Rows are points. Any point is a mix of the corners, with weights that add up to 1. It lies inside the corners' shape when no weight is negative. Say inside or outside, and name the corners with a negative weight.
In the rows, zero is written as 128.

Corners:
(1): [153 177  92]
(2): [144 102  85]
(3): [ 99 145  95]
(4): [200 136 239]
Points:
[148 166 101] => inside
[157 115 126] => inside
[150 162  96] => inside
[169 130 156] => inside
[176 138 199] => inside
[173 156 179] => outside (2)

Corners:
(1): [127 193 118  70 183 193 122  67]
(2): [ 50  81 201  94  79  85 146 148]
(3): [128 122 146  90  58  84  88 135]
(4): [205  58 187  91 116  49  89 106]
(5): [116  79 101 126 165 118  99 109]
(6): [ 37  98 126 107  44  67 123  50]
(7): [201 121 154 191 178  78 119 125]
(8): [180 160 103  36 165 143 172  94]
(9): [ 24 139 137  87 105  59  94  96]
Points:
[181 110 124 141 171 109 127  86] => outside (2, 3, 9)
[124 101 132 127 140  99 113 108] => inside
[118  94 131 107 125  96 108  97] => inside
[ 90 115 129 100 105 101 117  76] => inside
[127 110 137 105 135 112 133  97] => outside (3, 9)

Corners:
(1): [ 74 122 102 170 167 134 175  75 132 187  56 191]
(2): [ 57 106 140 158 199 157 105  51 163 131 139 133]
(3): [ 67  95  33 159 104 170 127 207 177 143 109 199]
(4): [ 93 100 109 128 163  85 182  69 135 112 124  51]
(5): [ 79 109 136 163 166 133 169 164 131  93 125 179]
(6): [132  98  88 140 111 184 141 190 142  21 138 186]
(7): [101 165  34  94  59 218 125 195 130  62  61  83]
(8): [ 55 124 136 118  80 146 113  85  96  89 168 191]
(9): [192 143 132 112 202  57 196  51 122 219 159  34]
(10): [115 121 126 187 187  93 116 102 137 116  67  89]
(11): [154  76 152 174 104 104 193 187 172 198 109 139]
(12): [ 78 175  80 151 143 106 202  88 192 201 150 116]
(13): [144  43 127 235 103 151 165 173  68 153 119 186]
Points:
[ 96 120  99 158 111 148 153 151 133  97  92 137] => outside (2, 3, 9)
[102 123  99 135 144 131 155 123 149 126 121 129] => outside (13)
[118  99 124 162 131 127 165 156 150 139 115 147] => inside
[115 105 116 169 141 127 148 125 123 127 113 134] => inside
[ 87 111  71 152 115 156 141 164 153 132 112 161] => inside
[ 66 123  74 139 113 163 135 155 168 103 110 163] => outside (9, 13)
[ 98 120 115 173 199 128 162 101 188 170 121 162] => outside (4, 7, 8, 13)

Corners:
(1): [143 126  95  76 151 191  54  84  71 164  75 150 137 176 113 104 112  59
 114 133]
(2): [ 63  36  98 235 101 163 147 102 212 130  92  69 198  64   7 165 142 167
 153 103]
(3): [178 198 164 110 143 148 185 150 157  75 139 156 187 122 113 171 181 167
  79 165]
(4): [113 160 221  80 149 105  48  30 101 100  94 164 118 193 213 132 132  96
 111  94]
(5): [153 131 158 151 179  75 133 163 116 121 119 159 141 117 132 138 169 193
 109 135]
(6): [125 168 156 124 118  81 167 149 135 184 176 116 170 134 165 142 166 153
  58 162]
(7): [ 26  60  34 125 116 159  96 125 169 163 111 133 167 148  71 154  86 107
 196  41]
(8): [ 87 110 209 148 121 117 165 162 136  72 101  92 134  92  86 152 168 156
  80 144]
(9): [ 37  66  84 185 117 177 153  96 133 173  98 112 117 132  76 111  62  87
 196 146]
(10): [ 79  53  93 207 105 117 166 157 167 126  33  68 176 133  39 136  98 106
 141  43]
(11): [155 192 121  44 194 107 115  38 103 142  98 143  14 151 140  69 117  89
  79 144]
(12): [127 167 134 102 175 128  33 112  64 160 131 134  94 152  97 136  43  76
 106 109]
(13): [129 174 121 121 116  60  70  77  72  56 128 157  91 170 198  78 134 108
  95 115]
(14): [104 106 121 126  92 182  84  76 113 209  48 155  96 141 114 118  97 110
 155 124]
(15): [ 97 125  87 167 128 126 139 127 187  90  71  56 185 122  89 125 129 201
 159 123]
(16): [162 160 212  83 157  76 153 116 133 124 175 148 163  32 173  95 119 158
 102 141]
(17): [115  75 166 196 138 150 186 168 157 117  98 133 172 116  96  51 168 221
  56 104]
(18): [170 156 172  93 139 112  59  87 119 108 174 186 103 178 129  39 137 104
 153 142]
(19): [140 181 171 162 198 134  34 103 165 160 135 159  58 142 183  76 134  63
 117 111]
(20): [ 77 135 117  90 157 135  58 104 165 150  89 181  75 171 149 109  73 101
  98 198]
(21): [139  46  94 192 108 146 169 162 193  85  83  88 160 127 143 122 112 188
 121  95]
Points:
[120 132 147 130 133 121 122 116 131 120 116 131 138 124 125 118 133 133
 109 129] => inside
[114 149 129  97 149 126  89  85 115 126 116 151 114 140 111 127 115 110
 134 140] => outside (6, 10, 17, 19, 21)
[118 127 138 133 126 130 122 116 135 153 110 134 133 132 130 118 126 135
 112 130] => inside
[119 128 123 142 140 110 115 118 144 125 104 126 135 131 130 122 120 145
 101 106] => outside (1, 8, 9, 18)
[122 128 156 122 120 129 137 108 119 130 134 148 138 118 122 123 139 153
 110 130] => outside (1, 10, 15, 19, 20)
[100 108 108 114 125 131 102 111 111 131  81 124 109 136 104 117  88 116
 149 125] => outside (2, 3, 4, 6, 17, 19)
[126 140 150 119 176 128  84 102 163 141 104 164 121 127 106  88 118 143
 119 104] => outside (1, 6, 8, 9, 13, 21)
[121 121 124 136 138 127 110 114 135 132 105 135 133 142 125 111 120 130
 124 121] => outside (8)
[138 154 148 101 154 130  85 112 101 142 120 172  99 164 153 110 123 113
 103 141] => outside (2, 10, 15, 16)

Corners:
(1): [ 56 101 111  55 158 109 114 137 103 108 140 172 172 172  58  94 136 154
 164 104]
(2): [110 112  92 126 112  93  99 132  75 178 134 116 152 116  78 112 123 140
 183 101]
(3): [148 170 186 116  43  63 141  42 130 175 158 109 121 201 123 210 172 145
 131 139]
(4): [130 140 164 130 108  89 111  61 115 186  99  78  85 191  95 167 171  77
  91 168]
(5): [149 115 199 114 124 123  56  99 152 190 119 100 138 186 101 184 213  91
 129 122]
(6): [113 135  61 113 155 159 145 114 143 143 166 155 157 123  93  94 118 140
 197 138]
(7): [152 149 129 196 146 137 174 132 128 103 121 152 116 105 109 123  70  70
 103 137]
(8): [222 161 134 156 132 195  90  94 109  87  95 101  42  71 140 127 128  75
  66 115]
(9): [189 153 157 162 143 166  99 110  84 131 111  54  98 103 193 123  72 106
 120 100]
(10): [100 115  97 100 146 107 129 164 142 116 196 172 156 122 130 115  74 146
 193 152]
(11): [133 180 129 159  88 188  92 153 147 129 110 140  93  57 151 112  79 106
  80 123]
(12): [141 157 137 124 139 160 145 114 121 114 154 148 149  93  78 145  77 119
 126 169]
(13): [109 183 180 155 182 145 116 121 151 127  86 153  73 105 134 101 119 118
 152 153]
(14): [118 123  63 127 160  84 127 143 157 114 126 165 176  81 132 104  84 104
 145 169]
(15): [ 92  64  92 107 139 118 135 160 140 107 113 170 164  99 109  77 138 127
 152 189]
(16): [118 130 190 118 113  72  89  92 108 178 146 100 134 167 114  96 192 137
  78 119]
(17): [ 82 100 121  91 126 104 159  92 142 148 129 229 153 119 108 110  65 120
 180 162]
(18): [141 160 126 249 123 157  62 132  81 133  71 106 116 116 161 131 116 137
 100 152]
(19): [ 96  77 149 131 104  92  94  31 114 172 145  83 149 146 124 141 159 160
 153 122]
(20): [ 83  70  99  99 192  79 136 146 102 160 132 131 155 156  94 146 139 202
 177  82]
(21): [118 133 131 114 147 111 117 128 146 133 120 145 131 118  72  99  77 195
 162 145]
Points:
[128 140 135 122 116 121 102 120 101 155 142 123 136 142 109 136 128 156
 143 111] => outside (4, 7, 13, 14, 15, 19)
[118 127 130 130 137 113 114 115 117 145 127 132 133 132 108 117 125 133
 147 136] => outside (11)
[128 136 128 132 130 127 120 117 120 135 130 130 125 118 122 123 107 128
 134 135] => outside (5)
[119 125 135 129 122 111 102 105 125 157 129 127 131 130 112 128 138 135
 139 141] => outside (1, 7, 9)
[122 130 131 134 140 126 109 128 128 131 124 134 131 125 115 117 126 129
 137 127] => outside (4, 12, 17)
[142 135 124 145 134 127 111 125 127 134 131 121 131 107 123 126 119 131
 135 133] => outside (1, 4, 17)
[116 121 112 116 154 132 123 133 133 126 132 156 142 105 107 109  97 130
 162 134] => outside (3, 4, 16, 18)
[158 144 157 166 126 143 103 111 113 141 102  92  89 119 129 150 122 114
 110 134] => outside (1, 6, 14, 16, 17)
[132 129 124 133 126 124 114 118 124 136 131 132 135 121 114 129 116 120
 130 138] => outside (13)

Corners:
(1): [126 102 130  85 126 133  93 176  96 203  82 125 154 184 135 105 108 137
 116 126]
(2): [107 114  96 191 121  89 115 115  73 162 172 166 166 135 191  64 141 185
 103 112]
(3): [128 105 128 147 106 122  92  75  88 147 178 179 136 121 160 123 120  81
 120 171]
(4): [126 104 169  53 125 144 108 118 136 181  87 200 110 154 131 148 167  89
 107 107]
(5): [140 110 128 132 191 147  86 150 143 157 126 140 140 113 131 128 170  53
 108 121]
(6): [ 66 132 101 127  91  88 193 103 131 137 131  80 153 185 206 169  45 184
 111  66]
(7): [105 107 198  62 186 111 111 117 150 159  84 110 124  62 129 199 116  92
 134 112]
(8): [132 107 143 110 129  83  96 114 108  80 183 174  95 109 113 144  87 172
 138 121]
(9): [171  95 132 142 134 132 160 149 151 134 126  47 146  86 123 105 120 137
 166 125]
(10): [169 167  62 106 177 127 124 128 108 194 164  82 128 151 123  87 119 162
 149 133]
(11): [103  92  92  92 133 153 132 126 120 189 171  98 106 107 120 124  84 123
 149 115]
(12): [136 133 160  98 137 138 121 172  66 150 156 143 137 159 139 102 106 132
 101 123]
(13): [127 149 137 170 123 100 126 144  78 107 140 101 168 115 107 150 120 150
 153 113]
(14): [150  89  89 129 138  86 118 110  98 113 137 120 134 115 119  97  86 115
  85  62]
(15): [139 129  61 249 112 146 131 148 158 158 123  98 123 101 142 125 143 159
  66 129]
(16): [181  59 122 210  99 164  89 198 149 230 152 107 179  90 101 100 156 128
 110 146]
(17): [166 128 176 128 159 192 105 111 130 124 116 129 159 139 119 117 165 142
 167 145]
(18): [117  73 126  89 120 155 112 141 176 181 173  45 163 135 112  84 150 101
 110 137]
(19): [112 111  54 127  93 123 127 150 121 157 157 147 155 109 142 157 133 200
  75 136]
(20): [112  69  99 133 191 117 151 100  78 137 131 115 123 244 117 127  99 176
 108 115]
(21): [119 123 140 169 174 138 144  94 138 106 147 142 161 167 109 124  82 114
 132 183]
Points:
[142 109 134 128 151 135 116 137 122 162 129 113 135 126 114 119 127 134
 129 125] => outside (3, 5, 6, 19)
[125 101 116 133 136 130 120 128 120 158 145 115 144 146 132 115 123 135
 113 130] => inside
[125 103 127 112 142 111 124 125 108 147 141 132 139 153 131 127 112 134
 117 121] => outside (11, 15, 17)
[132 120 124 129 155 134 126 124 137 147 126 106 131 118 112 130 128 160
 140 140] => outside (3, 5, 6, 12, 14, 16)
[120 114 115 124 149 129 130 122 115 150 136 119 140 146 136 127 116 132
 118 123] => outside (8, 16)
[134 102  85 139 137 123 108 141 116 170 155 123 142 141 117  99 135 149
 106 123] => outside (3, 6, 7, 9, 12, 17)
